Rows are points. The points of each table are mixes of a few directions, plus a little noise. Count the directions of each table, and those that both share. Where both have some left over, give the other angles between the two spaces (their principal angles), to ten degrees, smallest first.

First:
[[ 40  25  68]
 [ -9  -5 -15]
 [ 17  10  29]
 [-48 -30 -81]]
Second:
[[ 44  27  74]
 [-49 -31 -82]
 [-12  -7 -19]
 [-12  -8 -21]
 [ 29  18  48]]
Directions: first 1, second 1, shared 1

First:
[[  10   38   17  -22   -7   16  -52  -35  -45]
 [  49   14   27   -9   52  -36   62  -27   15]
 [ -21    8   36    2  -38   47 -105    9  -13]
 [  20  -36   34   60  -21    7    4   88   33]
 [  26  -20    5   36    4  -17   48   47   16]
 [ -53  -16  -59  -37   25  -17   45  -45   29]
 [  32   34    4  -30   35  -25   28  -54  -26]
 [ -47  -29    2   11  -26   29  -47   31   33]
 [   5   21  -50  -13   -4  -16   31  -25  -52]
 [ -25  -13  -14    6  -19   13  -17   15    4]]
Second:
[[   4   14  -13   -3  -11    3  -27   -3  -33]
 [   8    9   -3  -26   16    4   -8  -15   31]
 [  25    7   23  -30   19    8   28  -16   58]
 [   7   -4   28   18   -8  -10   66   28   39]
 [  20   24   -5  -21   -3    6  -18   -7   -1]
 [ -62 -121    7   31   74   17  -25  -81  -32]
 [ -22   11  -25   -3   -3  -18   -2   31   30]
 [   7   10  -19  -14    1   15  -57  -31  -51]
 [  12   53    4   51  -85  -24   48   95  -45]]
Directions: first 4, second 4, shared 1; angles 30, 40, 90

First, 9 rows:
[[  -7   47   50   20  -21    5   -2   25   49   -9  -62   -1   27   71]
 [  -2   29    0   35  -22   23   -7    7   36    6   64  -28  -40  -17]
 [   9   23   20   44   38    7   -6   10    2  -30   67  -25  -56    8]
 [  12  -49    1   14   28    7  -39  -33   28   -7   52  -42  -20  -51]
 [  -3   12   25  -25  -38    8    9   14  -83    8  -49  -57   38   16]
 [ -13   -7  -35   -1   -8  -28   57    4   44   18   -7   64   34   10]
 [  -1  -41  -11  -10    6  -19   22  -16   -6    7    5  -13   31  -22]
 [   8  -37  -45  -21   31    0  -32  -29   29    6   19   58  -24  -44]
 [   0   24  -13  -58  -11   -1    3   18 -104    5  -84   45   18   33]]
Second (11 x 14):
[[  34   -4    7   41   -5  -53   -2  -33  -15  -11  -27  -31  -59  -31]
 [ -10  -49   34   10   39   55   -7    1  -28  -63   35  -36  -31  -24]
 [ -12  -54   36    8   44   63   -7    2  -29  -68   39  -38  -30  -25]
 [  32   13   -5   31  -17  -63    1  -28   -4   12  -35  -13  -39  -17]
 [  12  -27   20   24   18    3   -4  -16  -21  -37    5  -33  -43  -27]
 [ -20   38  -29  -39  -25    3    6   26   32   54   -3   50   69   42]
 [   3   11   -8   -2   -9  -14    2   -1    6   15   -9    9    6    6]
 [ -38   14  -15  -50   -2   52    4   38   23   25   26   43   76   40]
 [ -17    3   -4  -20    2   25    1   16    8    7   13   16   30   16]
 [  39   72  -46   13  -64 -121    8  -24   31   89  -71   35    6   16]
 [ -21  -19   10  -16   19   50   -2   16   -4  -21   28    0   17    5]]
Directions: first 6, second 2, shared 0; angles 30, 90

First:
[[ 12   5  -9 -15   5   1  11  -8   4  -5  26  15  16 -32  -2   0  10  -9
   15  22  -7  26  -5  12]
 [ 15   0  10 -18  26  20  24  -7 -25 -21  64  -9  41 -20  21  12  -1 -57
   54  70  29  84 -35  30]
 [ 15   9 -18 -18   2   0  10  -9   9  -1  26  21  14 -43  -9  -1  15  -1
    9  16 -14  18   0  11]
 [-25  -9  17  27 -13  -8 -22  13   1  11 -60 -22 -37  60  -3  -5 -16  28
  -37 -52   2 -60  17 -27]
 [  6  14 -40 -11 -25 -23  -9  -5  43  21 -26  44 -22 -47 -34 -13  25  58
  -43 -48 -55 -58  36 -13]
 [  8   7 -13 -10  -3  -3   2  -6  11   4   8  16   3 -25  -8  -2  11   6
   -1   3 -13   1   5   4]
 [-26 -25  64  31  32  31   4  16 -59 -27   5 -73  14  97  48  17 -45 -71
   46  43  79  52 -45   6]
 [  2   7 -25  -4 -20 -16  -9   0  26  15 -24  27 -20 -24 -24  -9  14  42
  -33 -38 -35 -46  27 -13]
 [  9   9 -18 -12  -6  -4   4  -7  14   2   8  19   3 -32 -11  -2  12  12
   -4  -2 -19  -1   8   4]
 [-21 -15  30  26   4   6 -12  13 -20  -2 -31 -37 -17  68  14   1 -24 -10
   -4 -13  30 -15  -4 -13]]
Second (8 x 24):
[[-29   6   9 -18  -1  -1  -2  24 -27  15  -8 -17   4 -19   0   5  16  17
  -11   1  12  -1 -41 -24]
 [121 -22 -54  39 -13  14   1  -2  40  20  19  55 -29  28  14  -1 -19 -11
    8  39 -32 -42  79  30]
 [-53  -2  29  12  -4  -9 -16   7  -8  -1 -47 -32 -17  40  -5  -4 -10  19
  -26 -49  12 -29  -6 -26]
 [-56  13  20 -34   5  -2   2  23 -38   8   0 -26  18 -40  -3   6  26  15
   -6   2  20  22 -66 -26]
 [ 74  -7 -33  13   1   8  11 -23  32  -7  37  41   2  -4   5  -2 -10 -25
   25  35 -22  10  48  38]
 [-24   1  15   6   2  -5  -3 -13   6 -15 -13 -11   0  18  -5  -4  -9  -3
   -2 -24   3   2   7   1]
 [ 50   6 -28 -20   9   9  21 -15   8  -7  60  34  28 -54   4   4  14 -27
   35  57 -12  48   1  33]
 [-83   4  43   2   1 -13 -14  -1 -13 -13 -48 -44  -5  32 -10  -5  -8  15
  -23 -60  19 -10 -22 -26]]
Directions: first 2, second 3, shared 1; angles 70

First, 8 rows:
[[  45   55   -1   30   41   15   46  -11  -22   15  -29  -49    0   35
     3    5  -42  -65   31  -22   27  -33   -8  -12    0   22   10   63
    34  -30   54  -21]
 [ -18   -1    6    6    6   37   -9    0   33   25   53    4   16  -54
    69   15    7  -20    5  -26  -41  -34   48   39    2   28    5   -2
     1   14   24   37]
 [   4   -7    1  -15  -30  -58  -16    6  -20  -18  -27    6   -1   62
   -78  -14   16   61  -24   40   16   39  -35  -32  -17  -41   10  -19
     0   10  -42  -21]
 [ -10  -29   -6  -20   -2   10  -26   24   12  -36   14   31   -5  -87
    60  -11   -3   14  -34  -19  -14    8   29   31   51  -24  -27  -43
   -75    3  -30   34]
 [ -20  -44  -13  -19   12   44  -12   16   14  -41    7   40  -21 -121
    84   -6  -11  -17  -14  -32   -2    7   23   35   64   -4  -48  -40
   -82  -10  -20   29]
 [  -2    5    5   -1   -7   -8   -9    2    7    8   14   -2   10    6
    -1    2    7   12   -8    3  -15   -5   11    5   -8   -3   10   -3
     5   10   -1    9]
 [ -15  -11    0    6  -12   -3   18  -29  -10   23  -22   -2  -13   69
   -70    9   19    0   37   31   23   18  -47  -38  -49   25    9   16
    64   -2    5  -43]
 [  16   31    9   12  -10  -36    8  -10  -13   24  -11  -28   13   90
   -67    3    6   15    8   25    6    0  -22  -28  -43   -2   32   26
    55    6   10  -24]]
Second, 9 rows:
[[-17   2   2 -29 -40 -26 -37   4  19 -23   9  -3 -15  -2  26  -5   9  44
   -6  14 -24  -8  -5  29  -5  -4 -15 -26 -11  17  -8  17]
 [-16  17  -2 -14 -42 -55   4  11  11  16 -49 -36 -13 111 -87  12  25  29
   19  37  27 -39 -57 -18 -87  10  31  46  68   0 -27 -23]
 [ -7 -25 -13   4  20  28  28   2  -7  -2 -34  11 -18 -17 -14   5  -4 -37
   16 -10  37   0 -21 -15   3  13 -11  17  -3 -24 -13 -17]
 [-13 -32  -2 -21 -11  -4 -33  21   9 -32  21  37   3 -67  34 -12   8  35
  -42  -5 -19  23  27  21  42 -34 -19 -52 -68  13 -39  30]
 [ 45  25  -6  36  56  21  54  -4 -37  15 -39 -24   8  26 -34   1 -33 -65
   15 -19  46  -2  -9 -38  10   3  14  54  18 -35  24 -32]
 [-49 -53  -3 -12  -9  49 -13 -16  27   2  34  43 -16 -70  45  10  23  -4
   16  -6 -21  14  11  19   8  30 -28 -39 -12  10  -3  11]
 [-14  -4  18  -7 -31 -36 -47  10  22  20  65  17  42   7  -9  -2  36  68
  -44  21 -59  13  44  13 -15 -29  32 -41  -2  47 -22  33]
 [  9  26   7 -10 -16 -19 -27  -6   5 -16  22 -13   1  -4  39  -9 -10  23
   -7   3 -30  -2  13  25  15  -6 -10 -19 -11  14  23  16]
 [ 63  44  -3  51  77  42  67 -22 -47  19 -28 -32   8  13  -3   1 -54 -95
   30 -34  42   2   0 -35  30  16   6  59  21 -43  64 -36]]
Directions: first 4, second 5, shared 3; angles 40

First, 9 rows:
[[ -4  19   4  11  -3 -36  -2   7  10  13  -2 -12  18 -11   9  10  -6 -11
   -4  10  15  18   3  -8 -13 -10  14 -19   1  29   3  -5]
 [ -3  36  27  17  16 -36  -6  24  -1  13  16   1   5  -3  15  -7   1   2
   13  13   2   7  -5 -25 -14  -3   8  -7 -10   9   7   7]
 [-15  24  19   3  11   3  -4  17 -14   5   7   7 -19  16   4 -17   4   8
   16  -4 -15 -14  -7 -14   3   4  -6  13 -21 -20   1   8]
 [-10  17  31  19 -16 -17   5   2   2   8  -7 -16  13   6   1 -11  21 -19
    5  -8   8  23  17  -3 -15   4  10  -9  19  30   3 -15]
 [ 32 -57 -45 -15 -15  14   6 -34  23 -18  -9  -4  22 -26 -12  28  -9  -5
  -30   4  17  11   9  31   5  -2   3 -11  34  17  -4  -7]
 [ 15 -29 -25  -9   3   4  -5  -2  15 -11  13   9  -5 -15  -5   3  -8   8
   -9   2  -1  -5  -5   7   5   7   2   7   1  -6  -4  13]
 [-22 -11 -24 -14 -16  19  -3  -4   0  -1 -15  -3 -17  10 -10   0  -9  -3
   -5 -13  -6 -11  -2  12  13   1  -2  10 -18 -10 -10  -1]
 [ -5  57  34  15  19 -20   4   9 -27  19  -7  -5  16   9  20   8  -2   0
   14  18   6   4  -4 -25 -10 -23  -5 -20  -8   3  13 -12]
 [ 13 -54 -22 -26   1  70   4 -19  -9 -29   4  22 -34  12 -22 -15   9  19
    0 -21 -27 -33  -5  24  27  22 -24  37   3 -51  -9  12]]
Second, 10 rows:
[[ -6 -27 -50 -13 -17 -19  -9  -2  31   2  -4  -8   4 -21  -6  21 -26  -6
  -23   3  14   6  -2  15   2  -4  16  -8 -11  19 -11   6]
 [  2   9  17   5   6   6   4   2 -11   0   1   2  -1   8   1  -7   9   2
    8  -1  -5  -3   1  -5   0   1  -7   3   4  -7   4  -2]
 [ -5 -17 -32  -9 -11 -13  -7  -2  21   1  -3  -5   2 -14  -4  13 -16  -5
  -16   2   8   4  -2  10   3  -3  11  -5  -8  13  -8   3]
 [ 14  66 121  31  41  48  23   4 -77  -2  11  17  -9  52  15 -49  63  17
   56  -7 -32 -15   6 -35  -6  10 -41  18  26 -49  27 -12]
 [ -4 -22 -40 -10 -15 -15  -8  -3  25   0  -3  -6   3 -17  -5  16 -20  -5
  -18   2  12   5  -3  11   2  -3  14  -6  -8  15  -9   4]
 [  1   2   2   0   1   1   1   1  -2   0  -1   1  -1   0   1   0   1   0
    0   1   0  -1   0   0   0   0  -1   0   0   0   0   1]
 [  6  27  50  12  17  20  10   2 -30  -2   4   7  -5  22   6 -19  25   7
   23  -2 -13  -6   3 -13  -2   4 -17   7  10 -20  10  -5]
 [ -4 -14 -27  -7  -9 -11  -6  -2  18   1  -2  -3   2 -12  -3  11 -14  -4
  -13   1   8   3  -2   8   2  -1  10  -4  -6  11  -6   2]
 [ -4 -20 -39  -9 -14 -15  -7  -2  25   2  -3  -5   3 -17  -5  14 -19  -5
  -17   3  10   4   0  10   2  -3  12  -6  -8  16  -8   4]
 [  0  -2  -3  -1   0  -1   0   0   2  -1  -1   0   0   0   0   1  -1  -1
    0   0   1   0   0   1   0   0   1   0  -1   1  -1   1]]
Directions: first 5, second 1, shared 1

First, 11 rows:
[[-10  -7 -13  21  -8  14  14  -9   9  24   8  -5  17  -9 -14  23   7   8
   -8  -2   8 -12   8   6 -21   4   3   7  13   7  13   2]
 [  3  -3   0  -1   3   8  20  -6  11  36  11  16   6   4 -11   6 -14  -2
    3 -10  -9   4  -2  16  -5   1  -9 -12  13  -9   2  11]
 [ 20  33  34  -4 -31  -4  18 -30  50 -32 -23 -23  34  14  41   0  -7  -1
   -5 -15   5  -7  11 -49  21  -2 -10  36 -20 -37 -35   1]
 [ 24  11  47 -24  -3  42 -25 -18  -1   7  37   7 -14   1  41   4 -29 -32
    2  -8  20  33  -5  15  -2   7  -3 -14 -39  -8   6  -3]
 [ -1  -6  -8   8   1   1  33  -9  22  38   3  12  13   3 -18   9 -12   6
    3 -11 -13  -5   1  10  -5   0 -11  -4  23 -10  -5  19]
 [  6  13   1 -32  10 -51   3  17   5 -26 -29  19   7  32 -12 -41   6  -3
    3  -7 -33   1 -14 -28  32 -14 -10  -3   9 -18 -23  -9]
 [-20  -5 -32   1   7 -18 -12  24 -22  -1   0  10  14   6 -44  -3  34   3
  -14   8  -5 -14  -8  -1 -19  -6  15   0  20  23  28 -25]
 [-16   5 -27 -20  10 -34  -8  29 -16  -1  -2  27  25  28 -55 -18  38  -2
  -15   1 -17 -12 -17 -10 -14 -14   9  -4  25  15  26 -34]
 [ -6  -3 -11  20 -11  25  32 -18  27  56  19   6  32   1 -25  33  -5   5
   -9 -13   4 -13   8  11 -30   4  -2   5  22  -3  16  11]
 [ 24  -6  53 -27  17  37 -74   2 -53 -49  26 -15 -85 -30  79 -19 -33 -30
   20  22  28  54  -7  28  25  13   9 -27 -73  14   2   1]
 [-24 -34 -41  57   4 -21   1  17 -30 -54 -51 -57 -55 -57  15   3  14  48
   15  36   9 -19  24   6  16   8  12  16   6  25 -19  28]]
Second:
[[  21  -77  -15   95   -5   10    0   -9  -16  -36    5  -61 -121  -88
    57  -23  -17    7   48   18  -31  -14  -12   31   41  -29   18   22
    27   30  -29   41]
 [   1   45   20  -27  -28   -5   29   18    9  -63  -49  -31   27   50
     6    6   33  -24  -14   -3   29   -7   10  -39   -2    6  -15   -7
   -22  -16  -16   -3]
 [ -16  -10  -14    3   18  -15  -11   21   -7   -1   11   15   -6   -5
     1   -4   15    3   -3   10    0   18   -7   11  -14    6   10   -1
    -4    2   -1  -12]
 [  19  -13    4    9   -3   21   -4  -37    2   44   18    5   -4  -23
   -10    1  -42   11   10  -12  -17  -16   -1   11   18  -10   -5    5
    19    6   14   15]
 [ -12    2   -8  -11   14   -9   -9    8   -2   13   11   21   14    6
    -8    1    6    2   -7    2    1   11   -3    7  -15    7    6   -4
    -4   -1    6  -12]
 [  -9   15    1  -13    1  -10    3   16    1  -17  -10    4   12   17
     0    2   19   -6  -10    3   10    8    2   -8  -10    7    0   -5
   -11   -6   -3  -10]
 [  -9   10    0   -6    1  -12    3   22   -1  -23  -12   -1    8   17
     3    1   24   -7   -8    7   10    7    1   -8   -9    4    1   -3
   -11   -4   -9  -10]
 [  15   72   38  -57  -41   14   30  -15   22  -21  -45  -15   71   72
   -23   19    0  -20  -24  -24   29  -22   19  -52    4    7  -33  -13
   -19  -23    5    1]
 [  -7  -15  -15   -9   29    2  -25  -14   -3   68   43   47   14  -18
   -24    0  -27   19   -2   -4  -19   10   -5   25  -11    4    9   -1
    12    6   24  -10]
 [  -1  -27  -13   17   17    2  -16   -8   -7   32   28   16  -20  -29
    -1   -3  -16   12    9    3  -17    6   -7   25    0   -3   10    6
    13   10    7    1]]
Directions: first 5, second 3, shared 0; angles 30, 40, 50
